Rows are points. The points of each table are mixes of a few directions, plus a little noise. How many directions does each table use, and how many do they share? Where both have some left over, give the other angles between the two spaces (their principal angles), to ten degrees, smallest first.
(in the rows, 100 means zero)

First:
| 139 |  72 | 119 |
|  85 | 104 |  89 |
|  94 | 114 | 101 |
| 155 | 118 | 149 |
|  60 | 108 |  72 |
|  67 |  85 |  68 |
Second:
| 108 |  79 |  98 |
| 105 |  88 |  99 |
| 116 |  60 |  96 |
|  99 | 102 | 101 |
|  62 | 195 | 107 |
| 109 |  74 |  98 |
Directions: first 2, second 1, shared 1

First (7 x 6):
|  86 |  33 | 120 |  85 | 130 | 111 |
| 157 |  99 |  79 |  77 | 105 | 101 |
| 108 |  44 | 109 |  80 | 127 | 109 |
|   5 | 157 | 124 | 156 |  67 |  90 |
|  56 | 122 | 112 | 125 |  86 |  96 |
| 182 |  80 |  74 |  62 | 114 | 104 |
| 108 | 166 |  83 | 118 |  70 |  89 |
Second (6 x 6):
|  22 | 110 | 124 | 129 |  75 |  80 |
|  73 | 162 |  91 | 117 |  34 |  45 |
| 155 | 127 |  72 |  84 |  84 |  86 |
| 108 |  35 | 118 |  91 | 164 | 154 |
| 132 | 106 |  86 |  89 | 100 |  99 |
| 111 |  58 | 109 |  91 | 143 | 135 |
Directions: first 2, second 2, shared 1; angles 30

First (8 x 9):
| 103 |  74 |  87 | 125 | 133 |  79 | 115 |  91 | 121 |
| 126 |  88 |  78 | 102 | 110 | 108 | 108 |  92 | 128 |
| 111 |  71 |  80 | 118 | 107 |  97 | 103 |  91 | 119 |
|  53 | 121 | 132 |  70 |  61 | 109 |  93 | 112 |  52 |
| 135 | 101 |  87 | 126 | 135 |  80 |  85 | 102 | 117 |
|  83 | 131 | 123 |  72 |  91 | 114 | 116 | 105 |  92 |
|  87 | 117 | 134 |  99 |  60 | 116 |  97 | 110 |  92 |
| 100 |  97 |  84 |  87 | 102 |  95 |  80 | 101 |  80 |
Second:
|  76 | 122 | 140 | 157 |  79 | 112 |  89 |  99 | 101 |
|  83 | 121 |  54 | 124 | 130 | 195 |  39 |  97 | 108 |
| 107 |  96 |  89 |  86 | 104 |  93 | 106 |  96 |  98 |
| 105 |  88 | 107 |  87 | 101 |  89 | 105 | 114 | 103 |
| 113 |  96 |  81 |  76 | 104 |  79 | 118 |  84 |  94 |
| 105 |  94 | 111 |  92 |  93 |  74 | 117 | 101 |  98 |
| 106 | 100 | 102 |  92 |  93 |  73 | 120 |  88 |  94 |
| 110 |  87 | 104 |  79 |  98 |  75 | 116 | 106 |  99 |
|  95 |  97 | 112 | 108 |  99 | 109 |  91 | 115 | 105 |
Directions: first 5, second 3, shared 1; angles 70, 90

First:
|  99 |  99 | 100 | 100 | 101 | 100 |  98 | 101 | 101 | 101 | 100 |  99 |
| 108 |  84 |  87 | 124 | 156 | 135 |  79 | 166 |  88 |  97 |  72 |  96 |
| 102 |  96 |  97 | 108 | 116 | 111 |  95 | 120 |  97 |  99 |  92 |  99 |
|  88 | 121 | 117 |  62 |  21 |  48 | 129 |   5 | 116 | 104 | 139 | 106 |
| 104 |  94 |  95 | 110 | 121 | 113 |  93 | 125 |  96 |  98 |  90 |  99 |
|  97 | 105 | 102 |  94 |  88 |  91 | 105 |  84 | 102 | 100 | 106 | 101 |
| 110 |  84 |  87 | 128 | 161 | 140 |  78 | 176 |  89 |  96 |  69 |  95 |
|  97 | 103 | 102 |  96 |  90 |  94 | 103 |  89 | 101 |  99 | 105 | 101 |
|  93 | 114 | 112 |  74 |  48 |  67 | 118 |  38 | 109 | 101 | 126 | 104 |
Second, 8 rows:
| 100 | 108 | 132 | 116 | 114 |  81 |  90 |  72 |  62 | 117 | 124 |  87 |
| 130 |  79 | 122 | 101 |  84 |  91 | 121 | 119 | 101 |  92 | 110 |  84 |
| 132 | 104 |  65 |  89 | 102 | 148 | 112 | 146 | 141 |  93 |  77 | 112 |
|  71 |  93 | 122 | 117 | 119 |  73 |  79 |  79 |  63 | 106 | 109 |  92 |
|  48 | 111 | 112 | 104 | 119 |  78 |  73 |  98 |  73 | 104 | 134 |  98 |
| 128 | 121 |  72 |  75 |  70 | 128 | 123 | 100 | 145 |  99 |  95 | 115 |
| 121 | 112 |  47 |  94 | 106 | 148 | 104 | 104 | 140 | 101 |  44 | 126 |
|  72 |  72 | 129 | 106 |  86 |  52 |  98 |  84 |  75 |  89 | 109 |  89 |
Directions: first 1, second 5, shared 1

First, 9 rows:
|  73 | 124 |  58 | 138 |  75 |  89 | 171 | 131 | 144 | 131 | 109 |  75 |  54 | 147 |  88 | 131 | 106 | 118 |
|  92 | 117 | 155 |  76 | 112 |  96 | 126 | 101 |  49 |  95 | 122 | 149 |  99 |  30 |  45 |  97 |  81 |  57 |
|  99 | 101 | 125 | 102 | 121 |  93 | 137 | 141 | 102 | 106 | 119 | 107 |  49 |  57 |  56 | 122 |  63 | 106 |
|  93 | 116 |  76 | 113 | 103 |  78 | 124 |  97 |  98 | 121 | 115 | 100 |  83 | 120 | 111 |  90 | 123 | 103 |
|  94 | 120 |  81 |  98 |  60 | 151 | 120 | 132 | 121 |  76 |  76 | 112 | 105 | 102 |  38 | 129 |  78 | 107 |
|  97 |  58 | 149 | 100 | 121 |  65 |  56 |  41 |  88 | 114 | 108 |  70 | 146 | 110 | 191 | 104 | 103 |  73 |
|  92 |  62 | 143 |  84 |  78 |  93 |  70 |  84 | 114 |  91 |  74 |  61 | 115 |  95 | 122 |  66 | 124 |  80 |
| 129 | 121 |  35 |  96 | 107 | 129 |  64 |  97 |  90 |  81 |  90 | 129 | 121 | 124 | 101 |  84 | 112 | 132 |
| 132 |  80 |  79 |  91 | 123 | 106 |  33 |  77 |  94 |  85 |  88 |  96 | 128 | 115 | 148 |  77 | 110 | 124 |
Second:
|  89 | 112 | 112 |  94 | 105 | 101 | 115 |  99 |  66 | 109 | 121 | 131 | 111 |  83 |  68 | 108 |  73 |  77 |
| 116 |  88 | 109 | 113 |  90 | 109 | 102 | 103 | 166 |  70 |  68 |  57 |  86 | 102 | 151 | 143 | 122 | 125 |
| 108 |  83 | 112 | 123 |  94 | 124 | 119 | 130 | 172 |  77 |  81 |  59 |  81 | 100 | 120 | 195 |  59 | 132 |
|  88 | 107 |  62 |  80 |  87 | 109 |  67 |  91 |  36 | 129 | 112 | 135 | 136 | 132 |  47 |  21 |  96 |  82 |
| 103 |  63 | 123 |  98 | 126 |  85 |  79 | 115 |  98 | 115 | 110 |  78 |  81 |  88 | 100 |  91 |  66 | 110 |
|  98 | 112 | 119 |  71 |  76 | 114 |  76 |  60 |  68 |  74 |  82 | 128 | 152 |  84 |  96 |  64 | 136 |  61 |
| 103 | 121 |  96 | 124 | 159 |  21 | 158 | 111 |  86 | 143 | 156 | 104 |  13 |  79 | 127 |  83 | 133 | 113 |
|  95 | 113 |  98 |  87 |  79 | 116 |  88 |  80 |  79 |  89 |  90 | 122 | 137 | 101 |  88 |  80 | 118 |  79 |
| 109 |  94 |  84 | 125 |  90 | 114 | 114 | 122 | 170 |  83 |  76 |  55 |  76 | 123 | 132 | 158 |  98 | 139 |
|  91 | 108 |  85 |  86 |  91 | 106 |  84 |  90 |  59 | 112 | 106 | 125 | 126 | 110 |  68 |  59 | 100 |  83 |
Directions: first 6, second 5, shared 4; angles 70

First (9 x 24):
|  89 |  93 | 103 |  93 | 108 | 100 |  83 |  97 |  98 | 103 | 103 |  83 | 111 |  99 |  98 | 102 | 100 |  95 |  99 | 102 |  97 | 110 |  99 | 101 |
|  41 |  64 | 114 |  65 | 143 | 100 |  13 |  82 |  89 | 117 | 116 |  13 | 159 |  97 |  89 | 111 | 100 |  73 |  94 | 110 |  83 | 151 |  96 | 105 |
|  45 |  66 | 113 |  67 | 140 | 100 |  19 |  83 |  90 | 116 | 115 |  19 | 155 |  97 |  90 | 111 | 100 |  75 |  95 | 110 |  84 | 147 |  96 | 105 |
| 100 | 100 | 100 | 100 | 100 | 100 | 100 | 100 | 100 | 100 | 100 | 100 | 100 | 100 | 100 | 100 | 100 | 100 | 100 | 100 | 100 | 100 | 100 | 100 |
| 165 | 140 |  84 | 138 |  53 | 100 | 195 | 120 | 112 |  82 |  82 | 195 |  36 | 104 | 112 |  88 | 100 | 130 | 107 |  89 | 118 |  45 | 105 |  95 |
|  93 |  96 | 102 |  96 | 105 | 100 |  90 |  98 |  99 | 102 | 102 |  90 | 107 |  99 |  99 | 101 | 100 |  97 |  99 | 101 |  98 | 106 | 100 | 101 |
| 117 | 111 |  96 | 110 |  87 | 100 | 125 | 105 | 103 |  95 |  95 | 125 |  83 | 101 | 103 |  97 | 100 | 108 | 102 |  97 | 105 |  85 | 101 |  98 |
| 162 | 138 |  85 | 137 |  55 | 100 | 191 | 119 | 112 |  83 |  83 | 191 |  39 | 104 | 112 |  88 | 100 | 129 | 106 |  89 | 117 |  47 | 105 |  95 |
|  88 |  93 | 103 |  93 | 108 | 100 |  83 |  96 |  98 | 103 | 103 |  83 | 111 |  99 |  98 | 102 | 100 |  95 |  99 | 102 |  97 | 110 |  99 | 101 |
Second (10 x 24):
|  94 | 109 | 118 | 103 |  68 | 120 |  81 | 100 | 100 |  98 | 104 |  85 |  82 |  99 |  89 |  86 |  95 | 116 | 119 | 102 | 110 | 106 | 102 | 103 |
| 131 |  92 |  91 |  45 | 107 |  97 |  98 | 131 | 100 | 113 | 149 | 122 |  93 |  97 | 147 |  78 |  92 |  78 |  77 | 161 | 111 |  81 | 108 | 104 |
|  71 | 109 | 122 | 130 |  83 | 137 | 118 |  67 | 122 |  92 |  89 |  72 | 120 |  96 |  62 | 128 | 121 |  96 | 133 |  67 |  85 | 123 |  92 |  74 |
| 125 |  97 |  79 |  69 | 122 |  43 |  62 | 131 |  76 | 105 | 107 | 131 |  53 | 111 | 135 |  57 |  65 | 110 |  54 | 136 | 112 |  64 | 110 | 133 |
|  88 |  97 | 103 | 140 |  67 | 160 | 120 |  89 |  84 |  93 |  72 |  76 | 152 |  87 |  63 | 142 | 124 | 125 | 150 |  49 | 116 | 148 |  97 |  97 |
| 115 | 102 | 101 |  60 |  89 |  34 | 105 | 118 | 107 | 118 | 115 | 111 |  55 |  89 | 130 |  67 | 104 |  96 |  73 | 127 |  72 |  65 |  79 |  99 |
|  80 |  91 |  85 | 144 | 143 | 123 | 133 |  70 | 106 |  87 |  65 |  98 | 160 | 105 |  72 | 154 | 117 |  86 | 109 |  54 |  92 | 126 | 102 |  84 |
|  93 | 111 | 118 |  92 | 111 | 103 |  60 |  92 | 118 |  92 | 122 | 100 |  64 | 121 | 101 |  69 |  70 |  87 |  86 | 133 | 105 |  82 | 114 |  98 |
|  80 | 100 | 106 | 134 |  84 | 140 | 131 |  79 | 106 |  94 |  78 |  78 | 145 |  91 |  70 | 142 | 129 | 104 | 137 |  56 |  95 | 134 |  93 |  81 |
| 122 |  93 |  76 |  80 | 124 |  45 |  87 | 124 |  80 | 109 |  97 | 127 |  77 | 104 | 130 |  77 |  83 | 104 |  62 | 119 | 100 |  73 | 101 | 124 |
Directions: first 1, second 5, shared 0; angles 70
